Rows are points. Each copy is the shape, with its points in the same order, stretched, turned, moved and blurred by noise. Is it also mirrored, or only turned?

Shape (6 x 3)
[[-0.41 -1.61 -1.81]
 [-3.04  0.52  1.82]
 [-1.14  0.34 -2.83]
 [ 3.01 -0.57  1.53]
 [ 1.19 -0.27  2.75]
 [ 2.70 -0.33  0.33]]
Copy 1 (6 x 3)
[[ 1.69 -0.59  1.29]
 [-2.38  0.51  4.17]
 [ 1.13  1.57  1.16]
 [-1.66 -4.00 -0.26]
 [-2.79 -3.09  1.64]
 [-0.82 -2.95 -0.53]]
Copy 1 is: mirrored
Copy 2 (6 x 3)
[[-1.02 -2.26 -1.27]
 [ 1.09  0.68 -4.68]
 [-2.28 -0.23 -1.31]
 [ 3.47 -1.25  0.34]
 [ 3.82 -0.57 -1.47]
 [ 2.32 -1.17  0.68]]
Copy 2 is: mirrored
Copy 3 (6 x 3)
[[ 0.08  0.21  2.22]
 [-3.57  0.49 -1.02]
 [-0.34  2.23  2.24]
 [ 2.05 -1.32 -2.39]
 [-0.32 -1.53 -2.89]
 [ 2.10 -0.58 -1.56]]
Copy 3 is: mirrored

Shape (12 x 6)
[[-1.01 -0.60  0.49  1.85  2.26  3.78]
 [-1.72  0.96  2.26 -0.98 -0.83 -1.49]
 [ 2.78 -1.90  1.31 -0.87 -2.25  1.32]
 [ 0.71  0.10  2.98 -0.96  0.04 -0.60]
 [-1.52  0.69  2.96 -1.30  2.28  0.97]
 [-0.48 -1.36  1.90  1.40  2.12  1.48]
 [ 5.96  0.33 -2.90 -0.57  1.36  2.38]
 [-1.76  2.50  0.04 -2.45 -2.00  0.37]
 [ 1.00 -1.72 -0.90  0.81  1.00  1.65]
 [ 0.81  4.31 -2.79 -2.01  1.65 -0.91]
 [-1.50 -1.07  2.18 -2.51  2.34 -0.65]
 [-0.75 -1.80  2.22 -0.05  1.30  0.38]]
Copy 1 (12 x 6)
[[-3.13  1.67  1.34 -0.93  0.51  0.95]
 [ 1.76 -1.29  1.96  1.11 -1.74  1.76]
 [ 2.16  1.21  2.15 -2.68  0.30 -1.64]
 [ 1.80 -0.38  2.97 -1.02  0.18  1.79]
 [-0.59 -0.19  3.04 -0.84 -0.85  3.28]
 [-1.79  0.19  2.41 -0.85  1.40  1.19]
 [ 1.21  2.00 -2.30 -5.90  3.10  0.72]
 [ 2.05  0.13 -0.11  0.25 -4.17  1.66]
 [-1.22  0.33  0.28 -2.25  1.16 -0.33]
 [ 1.61 -0.76 -3.26 -1.95 -0.66  4.29]
 [-0.56 -2.34  3.05 -1.81 -1.25  2.58]
 [-0.92 -1.01  3.18 -1.06  0.18  0.95]]
Copy 1 is: mirrored
Copy 2 (12 x 6)
[[-2.13 -0.37  3.15 -3.68  2.28 -0.25]
 [-1.18  0.71 -0.89  0.20 -3.11  2.89]
 [ 1.37 -3.38  0.57 -0.83 -3.16 -1.30]
 [ 1.45 -0.55 -0.91 -1.08 -1.56  2.47]
 [-1.47  0.34  0.01 -3.42 -0.51  3.12]
 [-0.65 -0.76  1.50 -1.66  2.22  1.63]
 [ 2.17 -1.33 -1.31 -2.44  1.62 -6.24]
 [-2.83  2.52 -0.65 -0.63 -4.41  0.04]
 [-0.80 -2.19  0.96 -0.81  1.31 -1.41]
 [-2.02  3.33 -2.89 -0.14  0.00 -2.73]
 [-1.82 -1.62 -1.95 -1.82  0.10  3.20]
 [-0.58 -2.60  0.42 -1.21  0.15  2.60]]
Copy 2 is: mirrored
